Rows are points. Each copy is the shape, with its points in the same order, stretched, turned, moved and blurred by noise. Is it also mirrored, or only turned?

Shape:
[[-2.7 -4.2  5.7]
 [ 2.4  5.8  3.6]
 [ 2.9  4.1 -6.3]
 [-4.4 -4.3 -0.2]
 [-2.0  0.8 -4.1]
 [-3.8 -0.6  1.8]
 [ 3.8  3.5  0.1]
 [-5.2  3.8  1.7]]
Copy 1, 8 rows:
[[-5.3  6.8  2.3]
 [ 1.4  1.0  9.8]
 [ 4.4 -6.2  3.4]
 [-5.2  1.1 -2.1]
 [-1.0 -5.2  0.6]
 [-4.2  0.4  2.7]
 [ 3.5 -0.4  6.2]
 [-4.0 -2.9  7.3]]
Copy 1 is: mirrored
Copy 2 (8 x 3):
[[ 7.9 -2.0 -2.1]
 [ 1.0  5.7 -2.6]
 [-5.7 -2.3 -2.0]
 [ 4.7 -6.7 -3.1]
 [-1.6 -4.2 -3.8]
 [ 3.7 -2.3 -4.9]
 [-1.2  3.1 -1.0]
 [ 1.6  0.6 -8.7]]
Copy 2 is: mirrored
Copy 3, 8 rows:
[[-2.8 -6.8 -1.7]
 [-2.2  2.3  5.1]
 [ 4.7 10.0 -0.4]
 [-0.3 -1.4 -6.2]
 [ 1.8  5.8 -4.5]
 [-2.5 -0.4 -3.4]
 [ 1.2  3.7  3.4]
 [-4.7  2.8 -2.8]]
Copy 3 is: only turned

Shape (7 x 4):
[[ 0.6  0.7  0.3 -1.8]
 [-4.8 -5.6  1.7 -4.2]
 [-0.5  1.9  2.9  0.6]
 [ 1.8 -2.0 -1.1 -5.3]
 [10.5  2.8  1.4  2.7]
 [-5.5  3.8  2.3 -0.6]
 [ 6.2 -5.7 -5.6 -1.0]]
Copy 1 (7 x 4):
[[ -0.5  -0.9  -4.0  -0.8]
 [ -2.6  -4.1   2.2  -5.5]
 [ -0.4   2.0  -1.4   1.6]
 [  1.3  -3.6  -4.2  -5.0]
 [  8.1  -1.9  -6.1   4.1]
 [ -5.8   4.6  -2.2   1.6]
 [  2.5 -11.6  -4.7  -1.9]]
Copy 1 is: only turned
Copy 2 (7 x 4):
[[ 0.6  0.3  0.8  0.3]
 [-4.6 -3.3  5.7 -5.7]
 [ 1.4 -1.0  3.4  2.4]
 [-0.5  2.8 -0.2 -4.0]
 [12.4  5.5 -0.8  3.2]
 [-4.8 -3.5  2.9  4.0]
 [ 6.8  0.0 -3.1 -5.4]]
Copy 2 is: only turned

Shape:
[[-0.8 -1.3 -8.5 -6.6]
 [-0.5  0.4 -0.8 -1.8]
 [ 0.4  2.7  4.2  6.0]
 [-1.3  5.7 -1.1 -6.0]
 [ 3.4 -8.1 -2.8  3.8]
 [-3.6  1.5  4.1  2.2]
 [ 0.3 -2.6 -6.6  1.2]
 [ 1.4 -0.6  0.5 -2.4]
 [-3.2  2.8  2.5  0.4]]
Copy 1 (9 x 4):
[[ 2.4 -7.9 -8.0  1.1]
 [ 0.5 -1.1 -1.9 -1.0]
 [-0.6  6.5  5.3  0.8]
 [ 3.4  1.8 -6.5 -4.2]
 [-0.6 -7.2  6.3  5.9]
 [-3.6  4.4  0.7 -1.2]
 [ 1.1 -4.6 -1.1  5.9]
 [ 1.0 -2.1  0.0 -2.5]
 [-1.7  3.9 -1.5 -2.1]]
Copy 1 is: only turned
Copy 2, 9 rows:
[[ 6.2 -1.9  9.6  3.9]
 [-2.3 -1.1  2.9  2.6]
 [-6.1 -0.7 -7.5  0.5]
 [-4.9  5.2  6.6  2.4]
 [ 6.2 -8.7 -2.9 -0.3]
 [-8.7 -3.6 -3.2  4.1]
 [ 5.5 -5.1  1.2  3.8]
 [-2.2 -1.5  2.2  0.2]
 [-7.4 -1.9 -0.7  3.5]]
Copy 2 is: mirrored

Shape:
[[ 0.4  2.1  6.0  0.1  3.8 -0.1]
 [ 5.0  4.5 -1.7  2.2 -5.3  2.2]
 [ 3.0  5.2  3.5 -2.6  3.9 -0.8]
 [-0.4 -6.1  0.9  3.5  3.8 -0.3]
 [-5.8 -1.9  1.4 -0.7  2.6  1.5]
 [ 4.5 -5.9 10.1 -0.2 -5.4  1.7]
 [ 4.4  2.0 -3.1 -2.1  2.0  2.0]
 [-4.9 -2.4  0.9 -4.1  4.8 -0.8]
 [-1.0  7.5 -0.8  1.9  1.2  1.0]
 [ 2.5 -2.9  2.2  4.3  0.0 -2.0]
 [-1.4 -1.3 -2.4  0.6  4.7 -8.6]]
Copy 1, 11 rows:
[[-1.4 -2.5  3.9  0.1  6.1  3.7]
 [-4.2  9.9  1.6  1.5 -3.7  0.6]
 [-4.8 -0.2  2.0 -1.3  8.4  3.9]
 [ 3.0 -4.4 -3.1  2.7 -0.1  5.7]
 [ 4.5 -6.6  1.3 -3.6  2.8  0.6]
 [ 4.7  7.5  4.9  5.4  4.0  1.9]
 [-1.7  4.0 -3.8 -1.4  3.1  5.8]
 [ 4.3 -7.8 -1.9 -3.5  6.9  0.3]
 [-4.6 -1.0  3.2 -2.7 -0.5  1.2]
 [-1.3  0.6 -0.2  5.1 -0.5  2.8]
 [-4.6 -9.0 -5.7  3.7  2.9 -0.3]]
Copy 1 is: only turned
Copy 2, 11 rows:
[[ 3.8  2.3  0.6 -2.0  5.8 -5.3]
 [ 0.9 -6.3 -7.7  6.0 -0.7  1.4]
 [ 9.6  1.7 -1.0 -2.5  2.9 -2.8]
 [-5.1  7.0 -1.5 -0.3  2.5 -1.9]
 [-1.0  2.1  5.9 -2.0  1.4 -0.7]
 [-8.6 -4.5 -6.8 -3.2 12.1  2.4]
 [ 6.1  2.2 -3.6  1.4 -0.8  4.7]
 [ 2.5  4.9  6.1 -5.9  0.0  0.8]
 [ 6.6 -1.5  0.6  3.7 -1.8 -5.2]
 [-4.3  2.3 -6.4  0.4  2.0 -3.7]
 [ 2.8  7.2 -2.1 -4.7 -8.3 -5.8]]
Copy 2 is: only turned

Shape (10 x 6):
[[ 0.3 -5.0  4.2  1.8  1.7 -0.4]
 [-6.4  7.6 -3.3  4.3  0.4  1.0]
 [ 1.7 -1.8  6.3 -2.8 -0.6  1.0]
 [-2.6 -2.7  2.6 -1.0  3.5  1.3]
 [ 0.1 -2.1  0.1 -4.2 -4.9 -6.6]
 [-2.7  3.7 -2.9  3.8 -0.9  4.7]
 [-0.7 -6.3  3.8 -4.6  2.5  2.6]
 [-4.8  3.2 -1.0  3.9 -1.3  0.4]
 [-4.3 -4.9  4.6  0.0 -1.1  3.9]
 [-2.3  3.0 -5.3  3.8 -1.5  1.0]]
Copy 1:
[[ 2.9  0.3 -3.4  6.8 -0.1  1.3]
 [ 1.9 -3.9 -4.3 -6.9  3.4 -7.9]
 [ 0.2  6.9  0.0  4.8 -4.6  1.7]
 [ 2.5  3.0 -5.3  4.4  0.3  2.2]
 [-6.9  0.7 -4.2  0.0 -7.0  1.6]
 [ 5.3 -3.9  1.8 -4.6  1.3 -4.9]
 [ 2.4  6.0 -3.5  7.4 -3.7  7.7]
 [ 3.6 -2.7 -2.7 -2.9  0.1 -5.2]
 [ 7.0  3.1 -3.7  6.9 -2.1  2.6]
 [ 1.0 -6.8 -1.1 -4.7  0.4 -4.4]]
Copy 1 is: only turned
Copy 2:
[[ 2.0 -3.7 -4.0  0.4 -1.8  4.9]
 [ 1.6 -1.1  8.8 -6.7 -6.9 -1.6]
 [ 0.1 -2.5 -6.2  3.0 -2.7 -2.4]
 [-0.1 -2.0 -2.5 -2.6 -5.2  2.2]
 [-2.5 -6.8 -4.9 -4.4  8.9 -4.1]
 [ 1.4  3.3  6.2 -0.1 -4.1  1.5]
 [-2.3 -0.8 -6.6  0.6 -2.2  2.3]
 [ 1.1 -3.0  5.1 -3.8 -3.2  1.3]
 [-2.1 -4.0 -2.1  2.2 -3.5  5.4]
 [ 1.1  1.6  6.4 -3.2  0.6  1.4]]
Copy 2 is: only turned
Copy 3:
[[-1.3 -4.0 -3.1  1.8 -3.0 -4.9]
 [12.7 -7.6  2.6 -4.4 -1.0  6.0]
 [-3.7 -0.5  2.7  1.1 -0.1 -0.6]
 [ 2.3 -3.5  1.4  2.7 -2.9 -2.1]
 [-5.1  3.2  5.1 -4.9 -3.1 -4.1]
 [ 9.5 -4.1 -2.3 -0.7  2.6  1.8]
 [-2.7  0.6  3.6  4.5  0.8 -5.5]
 [ 8.4 -7.4  0.1 -2.3 -1.7  1.9]
 [ 0.2 -6.0  1.4  2.9  1.2 -5.6]
 [ 7.9 -3.5 -1.9 -2.8  0.8  1.2]]
Copy 3 is: mirrored
Copy 4:
[[ -6.5  -2.6  -3.6  -2.0  -7.4  -0.5]
 [ -3.7   1.4   6.9  -0.5  11.2   8.2]
 [ -4.2   1.0  -1.2  -2.9  -4.4  -8.1]
 [ -7.6  -0.3   1.5   1.7  -3.3  -0.2]
 [  1.4   7.1   0.9  -4.9  -2.5   2.1]
 [ -1.8   0.7   0.9   2.1   6.6   4.2]
 [ -6.7   1.7  -1.3   4.6  -8.0  -4.8]
 [ -4.3   2.5   1.7  -1.8   5.5   6.3]
 [-10.4   5.1  -4.2   1.8  -4.7  -2.2]
 [  1.0   0.7   1.7   0.5   5.8   8.8]]
Copy 4 is: only turned
